Rows are points. The last column is the point's height on a tilted bowl or saddle (a function of degree 2), plus a little noise. Count its main directions that bend up, bend down and stay straight.

Points:
[[ -0.7  -9.1   3.9]
 [-18.3   5.3 -18.5]
 [-25.3  27.4 -36.7]
 [ -4.7  -8.7   2.3]
 [ 12.6   9.4  -1.3]
 [  7.2   6.7   1.3]
 [  7.8  -4.0   5.2]
 [ -9.5  11.2  -9.9]
 [  9.3 -32.0  14.8]
 [ 21.9   7.5  -7.1]]
Directions: 0 up, 1 down, 1 straight

Points:
[[ 11.4 -17.3  23.0  -4.0]
 [  7.9 -18.8   7.5  -4.3]
 [ 12.9  22.7  -8.0  -2.5]
 [ -2.4  17.2 -15.3   2.6]
 [ -4.4  28.8 -19.0  12.3]
 [ -2.9 -12.3  15.9   1.8]
 [ -9.7  -1.7   1.9  -6.6]
 [-30.4  14.4 -22.9 -17.3]
 [ 23.5  -1.0  -0.9 -22.7]
 [ 17.5  15.0 -11.7  -2.8]
 [ 11.1  -2.3   8.9 -15.8]
 [ 15.3  -3.6  -2.6 -14.6]
 [  5.4  13.7  -2.0 -10.1]
 [ 10.7   4.8  16.0 -23.0]
 [-20.6  20.7  15.4 -31.6]]
Directions: 1 up, 2 down, 0 straight

Points:
[[-14.5  -4.3 -10.8  -3.7   0.4]
 [  5.6 -22.6   1.9  -7.0  -2.1]
 [-13.0 -37.3 -23.9  26.7   2.7]
 [  1.9   9.9  23.9  11.9   5.2]
 [ -0.4 -13.3  11.0  17.5  27.2]
 [  9.9  -7.9  11.7  10.5  12.8]
 [  9.3  -1.4  -5.0   8.2  -4.0]
 [ 12.8  15.6  29.7  -4.0   0.0]
 [-11.3  20.8 -30.6 -13.9  40.0]
 [  4.6   4.7   9.1   3.1   3.8]
 [ -5.5  -6.1  -9.0  20.9   3.0]
 [-21.7  17.8  -9.1  -1.9  10.7]
 [ 12.7  17.5 -13.3  10.4  -1.7]
 [ 32.3   1.4  11.6   3.3  -1.9]
 [ -0.3  -2.6  -5.7  -6.3  -0.1]
 [ -4.7  -0.4  19.0   3.3  13.6]
 [-24.9 -17.4   3.5  -7.8  13.6]
 [-24.2   0.1  13.0  23.6  25.5]
 [-23.0   6.8   1.8  19.5   7.2]
 [ -0.4  18.6  36.4 -14.5   0.9]
 [ -3.8  -1.1  -9.4  18.7  -0.9]
 [-24.7 -10.9  13.0  15.8  35.6]
 [  6.1   7.6   8.7  10.7   1.7]
 [ 17.2   5.7   2.2  -6.8   2.2]]
Directions: 1 up, 1 down, 2 straight

Points:
[[-18.3 -44.5  19.1  -4.1  27.1]
 [ 19.6   4.0   2.5 -30.0  -4.6]
 [  8.9   3.2  10.2  -0.4   4.8]
 [ -7.0  12.5  11.9  -2.7  12.2]
 [ -6.7  19.0  -1.5 -17.4  12.8]
 [ 10.6  14.0  16.4   6.5   6.3]
 [ 22.6 -27.3  16.3   0.4   8.5]
 [  2.2 -16.4  16.0  -6.4  15.8]
 [ -2.9 -16.2  -3.1   5.4   3.8]
 [ -2.1  -0.6  19.1 -24.1  24.4]
 [ 11.3 -13.8 -19.4   0.9   5.9]
 [ -6.3  12.6  -6.8 -24.0  18.6]
 [  1.6  13.1 -18.1   0.3   4.3]
 [  8.3   4.6 -21.8  -8.7   8.4]
 [ -8.1  -6.4 -16.3 -13.7  10.8]
 [  0.0  36.6  -3.6   9.0   0.7]
 [-13.2   9.4  23.4   3.2  25.2]
 [-21.9  -4.1  -6.5   3.3  -1.3]
 [  0.9   3.6  -5.6  -6.9   4.9]
 [-13.4  15.0  -2.6 -11.7  12.4]
 [  4.5  27.8   0.9  -6.0  -0.3]
 [-16.8   9.7 -12.2 -32.0  36.2]
 [ 36.7 -14.3  -4.6  -3.6  -6.9]
 [ -0.8   6.8  14.7 -29.9  22.5]
 [ 10.2 -18.4  -0.1  11.9   7.8]
 [  1.1   8.8  10.3  11.1   9.6]]
Directions: 2 up, 1 down, 1 straight

Points, 49 rows:
[[ -6.7   2.4   7.3  14.1 -21.7 -17.3  15.1]
 [ 16.3  -6.2  12.4  25.6   6.4 -15.2  17.7]
 [ -2.7  12.2 -27.1 -13.1  -1.1 -24.7  15.3]
 [ -6.5  -0.1 -13.6 -15.2 -13.1  -5.8   2.3]
 [ 22.1 -15.6  18.1  19.5  13.2  -0.4  19.1]
 [ -0.3   8.5  -7.9 -12.5  11.2  23.1   6.6]
 [-18.4 -19.0 -38.4  -9.7  14.9 -25.2  28.7]
 [-19.3 -13.7 -14.9  26.3 -10.6  -4.7  23.7]
 [-10.0  -2.9  34.4 -28.1   6.5 -19.6  23.5]
 [-17.8   0.4  -6.4  -3.3 -28.2  31.7  19.8]
 [  5.9   3.7 -14.4 -11.4  -4.7  -2.8  -0.5]
 [-19.4  11.0  23.6 -14.0  -6.6   2.0  10.1]
 [  0.0  12.0  -8.1  -8.5  16.5  16.6   6.8]
 [  7.7  -8.1  -2.6  12.1  19.0  -3.3   7.6]
 [ 15.2  15.5  -5.5  18.7  -7.6 -12.8  10.9]
 [ 16.3  -9.4  -7.8  26.5 -10.1 -17.2  16.7]
 [ 21.1 -10.4  -2.2  12.6   0.0   2.8   5.8]
 [  7.6   2.3   2.0 -36.5  -4.3   5.5   3.8]
 [ -3.8 -32.9  -4.9  14.0  11.7   3.2  18.0]
 [ 33.0  -2.7  -1.9 -21.4  15.4  25.8  18.1]
 [ -8.7   7.5 -14.9  16.2  20.9  22.7  19.7]
 [  4.9  52.1 -17.8   0.2  10.2   0.6  35.3]
 [-30.5  12.0  23.6  -1.8  15.4  14.8  24.0]
 [ 20.8  23.2  -2.9  -8.7 -12.7  10.7   8.6]
 [-25.6 -13.8   4.7   4.7  -6.8  10.7  13.1]
 [-17.0 -15.0  -0.3  14.2  -4.4   8.5  12.1]
 [ -9.3  -7.1 -20.0  16.2  11.0 -22.5  18.8]
 [ -2.8  15.0 -16.4  -1.0 -12.0   5.0   5.7]
 [  8.9   7.6  -0.7  38.5  -5.2  -5.6  20.3]
 [-15.3 -20.4  16.7 -28.9  11.4   0.4  13.5]
 [ 26.6   5.2   6.8 -19.3 -14.6  23.9  12.2]
 [  3.3  -7.7 -15.0  19.6 -12.8   6.6  10.0]
 [ -0.1   4.6  13.2  -4.5  21.0   9.7   7.6]
 [ 22.1  -0.5 -22.5   9.5  13.7   7.8   9.5]
 [  0.7  -2.5   6.8  -2.4  10.8   8.0   1.4]
 [-21.4 -11.9  19.1  -2.2  14.6  -9.5  18.3]
 [  2.2 -10.6   8.9  13.0   1.2   7.6   5.8]
 [ -9.9  -0.3   7.0  19.5  24.9  -0.3  18.7]
 [  1.6   3.9  -8.0 -11.4  20.0 -17.5   8.1]
 [  2.1 -13.3  10.3 -18.9  -2.2  11.8   1.6]
 [ 16.7 -16.8   0.9  -8.8  -6.7  -6.2   2.3]
 [ 10.2   1.4   4.6  17.1  -4.5 -16.4   9.2]
 [  7.4  14.1 -22.0   1.3   9.4 -13.3   8.8]
 [  0.7   0.2 -10.0 -13.5 -20.0  -1.7   1.9]
 [-15.7   7.8 -10.9   4.7  14.2   5.0  10.2]
 [  0.4  17.0 -15.1   8.9   1.2  14.3   8.4]
 [ -9.4  14.1  13.4 -16.9   4.8  18.3   7.0]
 [  8.7  -9.1   6.4   4.0   3.3   0.2   1.5]
 [ -7.8 -24.6   6.7 -16.0  29.3  12.9  18.4]]
Directions: 6 up, 0 down, 0 straight

Points (76 x 9):
[[  6.9   3.1  10.9 -34.2   2.3 -15.1  17.4   4.1  26.2]
 [  1.7   3.2 -10.2  21.0   3.4 -30.4  25.4  11.7  12.6]
 [ 15.2  14.5 -21.3  -2.8  -9.2   2.1  -3.9   7.4  14.4]
 [ 21.2  20.1   2.9 -22.8  -8.1  -5.1   4.7  13.8  24.9]
 [  0.7 -23.9   2.5   1.9 -14.2 -10.8 -14.5  13.3   6.1]
 [ -1.9  -2.0   9.9 -27.8 -13.0  23.5  -0.5  24.3  25.5]
 [  3.9  -2.4  18.1  21.3 -10.9 -27.3  -4.7   1.6  10.2]
 [ 10.6 -19.2 -21.9   5.2 -19.1   5.3 -18.1 -13.5  12.1]
 [  0.6 -36.1  20.1  -8.7  14.9 -25.4 -16.6  17.1   5.1]
 [-11.9  -9.5  -9.4   8.9 -20.8  -2.0  36.3  35.7  20.7]
 [  4.2 -26.3  21.0  33.3 -12.9   4.1  -8.8  19.3   6.8]
 [ -4.6  -4.6  -7.5 -12.3  -7.9  25.7  -4.4   9.0  13.2]
 [-18.2  -7.2   6.5  -4.4 -28.2   4.7   0.0  -3.5  13.3]
 [-30.8  -3.2  24.2 -13.4  31.7  10.7  -9.7   0.8  12.2]
 [  3.8  18.5  14.2   0.2  29.3  16.5   7.1  18.5  -2.4]
 [-16.9   8.5 -11.9 -11.7   8.0  20.8 -15.0   1.8  12.5]
 [  0.3  25.1   4.7 -15.1  12.4   4.4  21.7 -24.6  17.0]
 [ -7.4   2.7  21.9 -22.4   5.1  -8.8 -11.4 -11.3  18.6]
 [ 30.9   9.7  16.5  -1.5  -5.5  27.5  11.2  17.2  10.0]
 [-21.3  -0.7  36.1   5.8  -0.1   4.4   7.3  -5.7  10.8]
 [-14.9  10.1  -2.2   5.1  11.6 -10.1  -6.9   3.0  -1.9]
 [  5.3   6.6  -3.2  -9.0 -13.2 -37.6  10.0 -12.3  22.1]
 [-20.5  -5.8  29.7  21.2 -10.2   7.8   6.8   6.6   6.3]
 [ 15.6 -13.7  -1.8 -16.3 -12.9  -4.1  -8.6 -11.4  17.4]
 [-11.2  10.8   4.6 -12.1   4.1  -0.7   4.4  -3.1   5.5]
 [-16.6  -1.7  21.2  -5.3  -6.2   2.4  36.3 -15.4  19.0]
 [-22.5  -2.2   7.4   5.6   6.8 -12.7  -1.7   4.1  -2.6]
 [  5.4   3.6   0.5  -0.9  -3.3  18.9  -8.1   7.7   6.4]
 [ -8.7  16.2 -18.4   7.6 -19.6  -4.9   9.4 -21.2  10.3]
 [-13.4 -12.4  -3.3  21.7   8.3   2.2  -8.4 -23.2  10.2]
 [-13.2   0.9  -6.7  31.3 -14.5  -0.2   6.6  -6.3   2.6]
 [ -4.4   7.4  13.2  -3.2  10.0   8.5 -11.8  -1.5   6.2]
 [-26.4  -1.4  -7.3  -0.1  -5.8  12.9  15.8  -1.0   4.6]
 [  0.9   2.8  -2.2 -18.0 -21.6   6.1 -10.2 -15.6  21.3]
 [  5.7   0.3  31.0 -26.2 -19.7 -13.8  -9.4  20.0  32.5]
 [ 13.9  -8.6  -3.3  40.6 -17.3   4.9  19.0   5.8  10.3]
 [ -2.8   1.9   2.6   9.4 -21.9 -25.9  -9.2  -5.8  10.5]
 [ -3.1  21.9  22.1  -0.3 -10.0   6.2  19.5   5.4   6.8]
 [  1.2 -21.6  -4.1 -18.6 -14.5  10.0  15.0  17.1  20.6]
 [ -9.2   9.7   7.0  24.3   5.5   9.3  18.9  20.1  -3.1]
 [-17.1   6.8   1.2   6.7  17.2  20.6  -6.5  25.3   0.7]
 [ 29.4 -18.0  13.3  -5.1 -26.6  -4.9  -6.8  12.7  18.8]
 [-12.0   5.6  28.1 -23.9  19.0  24.0  -8.1  -0.1  21.4]
 [ -7.8  16.1  12.2   9.8  36.6  22.7  -3.3   3.3   1.6]
 [ 14.5   8.8   2.9   8.2 -11.7  -7.3   5.0   1.2   8.9]
 [ -1.2  -1.3 -22.3  12.2  11.6   9.7 -13.7 -15.1  12.0]
 [ 10.6  14.2  -7.8  -3.7  13.9  -7.4   2.8   7.1   6.7]
 [  8.5  28.3   7.8  -2.3  12.0  -8.2  16.2  10.0   6.6]
 [  3.6  19.2 -37.3  -6.2   4.0  25.2  20.9  10.0  19.4]
 [  0.5  18.0  -3.2  -8.8  31.4  -6.7   8.3   2.4   1.7]
 [ -8.9  -4.0   6.8   4.4   9.8   1.6  -8.2   3.7   0.1]
 [ -1.0   8.1  15.1   2.8 -15.3  19.7  20.8 -23.5  16.8]
 [  7.7  12.0 -13.9 -14.3  11.3  -7.4   2.6  -5.4  11.6]
 [-13.7   4.1   8.3 -22.6 -11.9  17.2   8.3   1.3  19.1]
 [ -6.5  15.0  11.1  -4.2   1.8  24.3 -18.0  -8.1  16.4]
 [ 21.6   4.8 -18.5   9.7  16.8 -11.9  -8.7 -33.8  25.6]
 [ -3.2 -13.9  -2.4  14.2 -12.3   5.1 -21.3  14.7   4.7]
 [-18.3  -5.0  19.1   3.5   9.1   6.6 -10.9  25.0   2.7]
 [ 34.1   6.8   7.8   8.1  -2.6  -6.9  12.9  -4.3  15.9]
 [ 25.2   5.1  -3.1  10.4 -17.0  -3.7   9.9 -21.5  18.7]
 [ 15.8  -0.7  -5.3 -11.1  15.2  17.5 -20.0  -5.7  16.4]
 [ -3.3  -4.6 -23.8  -3.6   8.7  -0.7  -4.9  29.3   7.2]
 [ -5.9  -1.3  -3.7 -12.3   1.6  17.3 -10.7  32.7  11.7]
 [-28.9   0.6  -9.7  16.1 -17.6   3.3  20.3  -2.7   1.6]
 [-10.7  -3.3 -21.5 -25.2   4.2 -15.9 -15.6  11.8  11.5]
 [ 23.3  14.4  -5.7   6.6   7.9  -4.0   4.2  16.2  11.2]
 [-15.7 -20.9  -9.0  18.8  -5.7  13.5 -15.3  20.8   4.6]
 [ -2.3   0.3  -3.4 -24.5  10.9  21.7  -9.2  -5.0  19.8]
 [ -0.8  -1.1  -7.7  -6.4  -9.9   1.2   8.1 -20.7  13.1]
 [-14.8   1.8   6.3  -0.5  13.8  -8.0  -9.4  -9.3   2.8]
 [  2.6   1.6  22.9  11.8   2.6  -3.8 -16.5   9.8   4.8]
 [ 10.9   3.4   5.7 -46.0   5.3   7.8 -16.8  19.3  34.7]
 [ -3.8  18.2   5.3  -3.6  12.6  27.1   6.5 -20.1  14.1]
 [-24.5  -9.5 -20.9   5.5  26.8   2.8  13.6  -7.1   1.2]
 [  4.9  -9.6  24.0 -14.2 -13.9  32.6  22.4 -13.0  28.5]
 [-11.1   4.5 -11.0 -20.9  -6.5  21.9   4.1  17.3  15.6]]
Directions: 5 up, 0 down, 3 straight

Points, 65 rows:
[[  0.1   0.0   8.3   5.8   9.9   6.6   1.0 -18.8   5.4]
 [ -1.6  -5.1  21.7   3.9  -7.4 -15.0   0.6  16.1   9.6]
 [-17.7 -24.9 -22.3   0.2   0.5 -10.9  10.7  -1.0   7.4]
 [ 19.2 -15.1  -7.3  10.1  22.1   4.9  21.5 -10.9  12.0]
 [ 16.1  27.5  -0.9 -25.6  24.2   3.3  -3.8  35.7  28.2]
 [ 22.3   7.8 -36.2   0.5   1.0 -13.8  -4.1  22.7  19.3]
 [-36.2  15.4  15.5  28.5 -15.9  -9.8 -14.3 -22.6  39.5]
 [  3.7 -22.0   5.5  -1.8 -17.6 -10.8 -16.2  18.5   5.7]
 [  6.0   7.6   1.2   0.0   4.4 -21.5   6.9   9.3   8.4]
 [-25.1 -16.6   7.3 -18.3 -14.9   2.8   6.9  14.6   3.7]
 [ 26.0  16.9   8.2 -11.1   0.3 -27.4   0.1 -25.5  10.1]
 [ 11.3  16.1   8.7   0.0   4.7  -2.9 -23.1  -2.7  10.9]
 [ 24.4  -6.8  10.6  -0.3   4.4  -5.9  17.1  -1.1   4.1]
 [-23.9   1.0   8.1  -0.9   2.4   9.6  -6.8   3.4   7.8]
 [  4.9  -5.5  13.9 -22.8  27.0  23.8 -18.4  -5.3  12.6]
 [  6.0  -1.1   2.0 -12.0  -0.7  10.6   7.1 -15.1  -4.4]
 [  3.4  22.5 -30.1  -1.7  12.9  -5.5  -4.7  13.6  18.8]
 [ -2.8   4.1   8.2 -21.7   5.4  -2.1 -23.5   5.7   4.1]
 [ 28.3  20.1 -16.3 -18.8  13.6   9.3   7.9  -9.4   9.4]
 [ -5.6   5.8  17.4  37.4  12.8   2.3   5.8  10.6  32.7]
 [-20.0   3.9  25.3 -11.9   0.8  -9.5   8.0  11.5   9.7]
 [ 12.7 -36.3 -34.7   7.5  14.6 -21.6   7.0  -2.9  18.8]
 [-20.4   8.5 -24.1   9.6  -4.4   6.9   3.3  -2.7  11.9]
 [ -9.7  -3.6   6.0   1.8   1.1   6.7   1.8   5.0   2.6]
 [  7.2   3.3 -26.3  25.6   6.1 -20.1   6.5   4.1  23.2]
 [ -0.9  21.0 -19.7  -6.6 -17.3  -1.9   1.4  -4.9   5.0]
 [-15.0  31.9   5.2  -9.1  -0.3 -10.4   8.0  26.4  20.8]
 [  0.0 -11.9  15.9 -21.6 -25.2 -11.7  -8.6  -9.2  -3.0]
 [  0.3 -21.4  13.4   2.9  30.7  -3.0 -35.1 -17.0  24.4]
 [  8.1  27.8   3.7  10.9  -7.7 -29.9 -32.5  17.3  33.9]
 [ 10.7 -17.4  13.5  -1.9 -19.2  -8.4 -23.0  13.6   6.3]
 [-25.9   5.8 -19.3  -5.0  -1.3  -8.5  17.1  -9.9   9.3]
 [ -9.0 -39.5  -1.1  -1.7  -1.2   8.6  -0.1  -1.2   3.2]
 [  8.8  -7.4 -12.9   2.0  21.9  -2.3 -29.4  -6.5  13.5]
 [ 13.2  13.5  10.5   5.1   1.0 -12.2   7.7 -13.3   7.7]
 [ -0.8   1.1  25.6 -22.7  22.5  14.3  16.6  14.0  13.5]
 [-11.3   3.7  -9.8   3.8   1.2  16.3   6.0  -1.4   4.6]
 [ 27.8  -3.2 -14.0  -1.3 -10.1   9.9  13.1  -7.1   0.9]
 [-13.5   5.8   3.0  -5.7  14.0  30.9   0.8  -3.1  10.4]
 [ 31.3 -22.7 -10.2  19.7 -22.0 -19.0  17.5 -17.7  15.6]
 [ 16.3   4.2  18.4   9.1   1.1   8.5  -5.1   4.7   9.5]
 [ -2.6 -21.3  21.6  24.7  17.1   0.4 -15.9   3.7  24.1]
 [  4.5   4.0  -5.8 -16.2 -17.4   8.6  18.1  20.3   2.2]
 [-14.3 -16.6   6.5 -18.4  -1.7  22.5 -16.2   9.9   4.4]
 [  0.1  -8.5  -4.1  16.0  13.5  -0.1  -4.1  -0.7   9.6]
 [-12.3   7.2   2.7 -22.4  -1.3  -4.7  17.4  -1.0   0.0]
 [  3.0  -6.5 -31.3  11.0 -17.7   2.3  -7.8  15.9  11.3]
 [ -5.5  20.8  23.8  10.9   0.3  -2.5 -10.2  11.1  20.0]
 [ -9.7  12.9   4.4 -19.3 -20.0  20.0 -14.4 -15.0   3.8]
 [ 18.3  25.7  -9.7 -11.6 -12.6   1.5 -12.7  -5.0   6.1]
 [ 11.1   8.9  -2.2 -28.2   3.5   2.4 -34.3 -24.0   7.8]
 [ -0.4 -10.2   5.4  28.4   3.3 -10.8 -16.6  21.8  24.8]
 [ 29.0  -3.4 -16.6  -2.0   5.6  -1.3  -4.9   0.3   3.8]
 [  4.8   1.8  -5.7  16.1  24.0   5.5  -2.8  -6.8  14.7]
 [ -9.8  -7.4  11.0   1.7   4.8 -26.0   4.5 -14.8   8.9]
 [  0.2  -6.1  -7.6  23.6  15.8  -4.9 -12.5  -7.7  17.1]
 [ -1.6  20.6   0.9  13.8   8.8  14.0   6.1   8.5  16.5]
 [  3.5  -8.1 -37.5  12.6  -5.1  30.3   8.7  -2.8  13.9]
 [  6.1  -7.4  23.7 -26.5  -7.0  15.2   5.5 -11.8  -2.0]
 [ -1.4  -5.2  23.1  -2.3   8.9 -13.3   0.4 -35.9  11.1]
 [  9.4  -8.9  13.0   3.7   5.1  -4.9   8.5  -4.2   2.8]
 [-17.4   0.1   9.0   4.7  12.1 -10.2  -8.4  12.7  13.9]
 [-19.6 -14.5 -32.9   7.0  -7.2  11.8 -40.6   7.6  23.5]
 [-10.1 -10.6  -4.6  25.2   7.4  -2.0  -0.3   7.3  15.9]
 [ 10.5  -8.2  11.2 -16.0  -2.5  -1.1  14.2  14.3  -0.7]]
Directions: 8 up, 0 down, 0 straight
